Rows are points. Two turns around zero, p and q, are shown by what they do to some points. Where does a point land after both, in the order given? Backwards means that the second turn is done in reverse. Each puzzle has new turns, and all numbers are rounded.
(in the rows, 100 means zero)

Turn p:
[101 65 140] => [58 132 101]
[86 149 89] => [126 68 68]
[155 76 122] => [106 163 111]
[64 116 65] => [108 48 106]
[94 94 84] => [102 89 114]
Turn q:
[70 100 164] => [70 43 130]
[88 152 128] => [134 52 114]
[85 118 87] => [121 104 116]
[94 86 70] => [101 133 106]
[133 67 73] => [84 138 66]
[130 78 78] => [91 129 69]
Where do these land?
p, then q backwards: [110 129 81] => [110 134 95]
q, then p: [33 121 135] => [39 147 87]
p, then q: [95 78 87] => [85 80 108]
q, then p: [83 127 102] => [95 132 102]
q, then p: [165 82 93] => [139 54 130]
q, then p: [114 63 103] => [97 61 95]

Turn p:
[81 135 105 130 111 111] => [126 61 102 77 97 96]
[108 95 76 114 57 88] => [84 85 99 125 117 138]
[67 123 70 119 87 158] => [158 73 142 109 113 115]
[42 88 86 104 91 98] => [138 114 91 82 126 133]
[126 59 139 93 122 86] => [74 129 67 108 105 55]
[158 85 139 41 75 54] => [34 141 63 135 47 98]
[117 115 87 100 158 105] => [87 98 134 63 95 63]
Turn q:
[118 99 101 83 56 145] => [106 148 72 78 72 116]
[108 144 116 93 144 83] => [47 83 109 121 105 71]
[112 58 118 78 80 123] => [134 110 59 103 73 106]
[38 68 73 170 137 109] => [150 70 190 114 91 111]
[116 89 100 52 43 93] => [107 129 38 88 119 127]
[72 73 69 109 122 93] => [119 67 127 108 100 129]
[128 105 75 95 84 125] => [89 112 90 64 79 116]
[129 114 127 104 105 42] => [85 77 78 96 143 55]
[79 150 120 117 128 87] => [64 105 137 127 117 70]
Where do these land?
q, then p: [124 157 109 59 132 87] => [143 108 87 56 136 138]
q, then p: [78 90 142 143 119 139] => [65 60 50 119 81 108]
q, then p backwards: [114 74 127 59 126 95] => [116 107 148 117 67 96]
p, then q backwards: [121 68 71 75 88 81] => [76 147 94 80 90 108]
p, then q: [65 142 124 140 56 94] => [135 81 80 54 54 131]
p, then q: [121 142 106 112 119 78] => [133 105 74 119 115 130]
p, then q: [124 64 47 96 65 100] => [102 111 154 132 70 68]
q, then p: [72 75 66 125 51 132] => [100 88 125 138 42 68]
q, then p: [81 87 108 90 145 93] => [101 90 75 115 142 92]
